Each wall is flat, endless, passes through zero and stands at right angles to its row. A trip goes straight from one point to another. Which walls does it cross, in order?
In the rows, 128 means zero.

Walls:
(1): [82 93 89]
(2): [119 127 160]
(3): [115 178  95]
Trips:
[146  99  95] to [ 87 130 158] => 2
[136 153 148] to [159 189 103] => 2
[137 136 194] to [114 125 121] => 1, 3, 2
[104 141 123] to [139 120  84] => 2

Walls:
(1): [111 104 154  98  98 112 152  93 158  61  97 118 167 122]
(2): [128 156 154 146 179 104 178 151 110 144 140 110 144 135]
(3): [118 159 150 128 136 117 149  98 113 134 132  93 117  67]
(4): [155 192 110 152 144 124 141  99  81 131 157 109 123 143]
Trips:
[148 127 165  99 102  97 119 106 155 118  63 131 126 129] to [ 88 182 126 136 105 131 134 125  75 128 171  78 153  67] => 4, 2, 1
[112 189 124  76 125 125 114 144 120 136 145 146  78 152] to [122 106  98 114  91 110 133 108 122  90 169  79 133 190] => 1
[ 94  76 207 136 174 128 109 160 134 123 158 175 130 141] to [ 80 131 162  87 145 148 165  92 178  81 182 105 155  86] => 1, 3
[113 118 124 137  97 122 159 157 106 142 149 130 175 104] to [154 119  84 131 126  85 166 166 174 168  71 160 125 136] => 3, 1
[147 108  75 129 169 141 156 162 110 141 146 154 188 137] to [131 143  87 128 180 143 104  99 163 170 110 138 102 113] => 2, 3

Walls:
(1): [136  74 125  96 103 118 201 171 161  77 108 137  92 148 133 173 126 147
 114 110 109 132 143 151 164  87 139 120 130 135 156  84  73 127  97 107
 193 119 107 128 136  99 163 192 138  97 160 129]
(2): [ 99  85 116  84 132  69 146 139  85 139 203 153 148 146 102  97 109 188
 151 122 153 141 148 116 139 134 154  71 140 144 163 136 110  92 197 121
 160 128 166 140  94  81 132 116 189 109 114 105]
(3): [115 160 138 133 166 116  87 104 158 135 156  97 112 141 169 120  92 139
 183 116 144 124  90 129 112 176  66  53  95 146 118 103 140 134 116 143
 133 122 119  97 116 118 106 122  99 117 127 145]
(4): [102 139 133 132 145 117 107 129 141 167 151 101 126 137 143 175 124 102
  69 133 122 165 147 143 156 109 148 158  89 142  96 148 152  69 133 155
  78  84 148 138 110  49 140 100 176 132 128 136]
(5): [128 183 240 104  85 121 161 177 147 189 143  77 134 107 194 125  92 104
 172 167 110 124 174 117 114  98 137 140 152 129 156 118 109 123 160 148
 121 112 134 105 136 167 106 115 150 102 106 119]
(6): [102 100  95  70 139 143 168 151 167 148 131  89  96  95  99 153 156 144
 135  89 140 109  85 201 151 159 111 128  97  87 127  87 159 142  94 143
 142  88 122  80 160 156 152 120 101 111  80 156]
Trips:
[156 170 130 136 162 157  96 138 102 113 149 157 105 116 129  73 166 130
 118 153 173 106  88 135 151 111 113 168 118 149 107 121 140  85 121  70
 150 155 171 116  72 116 178 157  73 129 102 135] to [115 121 118 145  87 203 166 147 171 146 123 109 136 167 103  86  68 173
  98 124 144 115 127 186 142  63 118 148 127 102 162 123  71 100 151 109
  85 123 113  97 101  98 111 113 143  76 183  76] => 3, 1, 2, 4, 5
[128 136 123 176 147 101 116 114 185 103 130 101 200 166 196 102 170 200
 123 155 113  98 137 152 145 110 157 141  85 142 142 154  71 140 146  94
 155  90 115 120 141 160 170 201 124 147 146 174] to [160 171 112 114  79 105 112 127 158 134  69  95 154 105 112 105 123 175
  86 134  73 121 121 116 123 160 122 133 126 115 142 141 142 142 117 118
 152 175 140 182 108 170 155 111 139 109 101  90] => 3, 5, 1
[166 141 129  85 130  67 100 132 126 132 130 166 159 100 150 128  86 142
 168 149 146 106 131 112 130  35 131 128 141  90 132  90 213  63 180 141
 154  72 101 149 108 124 140 152 189 117 142 137] to [168 127  70  65 158 157 131 158 163 136 130  75  76 157 144 108 121 149
 112 168 107  77  98  89 127 142 134 145 163 138 131 146 157  90 138 147
 112 107 136 147  85 100 164 147  86  91 154 127] => 3, 6, 5, 2

Walls:
(1): [196 133  83 108 142 113 126 116 142 131 101 157 126 110 142 135 143 117
 163 138 143 103 155 164 140 112  78 126 107 143 149 126 108 152 138 104
 154 140 150  89 126 177 107 123 107 120 108 105]
(2): [105 144  63 140  81  86 134 139  71 110 122 115 140 139 145 147 143 105
 130 152 143 102 112 118 129  78 115 180 139 143  56  88  63 100 142 127
 160 120  58 124 112  97 104 163  94 160 102 147]
(3): [175 114 100 121 141 104 120  96 108 110 166 124 131 108 132  95 108 135
  83 162 139 132 139  94  70 116 155 100 147  82 107 117 172 146 150 118
 138  99 154 165 102 154 124  81  85 143 144 121]
(4): [101  85 106  86  80 146 132 168 135 154  89 157 134 133 135  58 115  99
 134 124 157 148 114 197  52 105 131 123 104 120  87 113 107 166  87 148
 134 161 177 106 110 109 128  96 154 100 105 104]
(5): [124 115  92  96 161 120  63 169 119  89 151 129  79 194  67 141 119 186
 114 126  90 168 136 111  96 172 148 128 151 122 122 146 146 133 100 137
  76 126 126 181 153  97 111  99 102 160 123 186]
(6): [ 61 166 114 114 133 110 133 130 168 135 124 135 101 115 104 120 162 128
 106 148  75 169 143 155 160 157 142  66 149 121  95 124 109 147  94 116
 189 140 121 120 112 121 132 118 162 149 129 103]
(7): [144 154 110 163 146 163 165 115 113 101  76  95 182 155 138 141 162 154
 118  89 133 117 167 123 128 133 182 188 166  90 122 213 125 113 136 164
 102 153 114 113 139 125 112  90 147 173 126  84]
(8): [120 147 133  82  76 121  97 154 159 158  73 144 118 136 155 124 122 102
 119 130 140 132 139 157 126 142 109 163 137 161  86 107  98 145  83 118
 129  92 109 101 140 111 144 101 130 149 157 117]
(9): [ 81 133  78 101 144  94 124 159 121 163 100 138 134 116 146  88 146  61
  83 117  91 137 105 144 128 172 165 145 144  50 130 121 149  92 113 140
 156 144 143  99 157  95 160 113 156  90 141  95]
Trips:
[129 159 115 121  85 133  55 136 151 127 112 143 133  98 126 153  44 183
 114 132 157 153 161 164 118 127 117 168  33 158 112  74 118 130 132  65
 126 138 171 113  98 110 153 143 105 157 146 156] to [ 91 143 121 115 167 125 142 157  90  95 111 139 156 133  93 150 100 132
 159  90 186 126 171 153  63  83 193 103 144 130  76 137  57 178 148 121
  94 160 168  89 200 151  94 148 114 138 123 116] => 7, 8
[167 119 214 105 137 164  89 112 129 136 133 163 171 138 153 160 132 146
 124  67 193 176 101 108  61  99 153 128  72 117  65 121 152  87 132 184
  77 164 156  90 110 174 168 154 137 150 114  93] to [142 205 167 123 138 154 133 139  88 149 179 127  95 133 102 128 192 109
 162 137 150 101 158 105 146 141 129  91 128 155 116 152 122 121 114 100
 121 122 114  54 124 120 161 167 100 152  50 128] => 3, 1, 4, 2, 6, 7
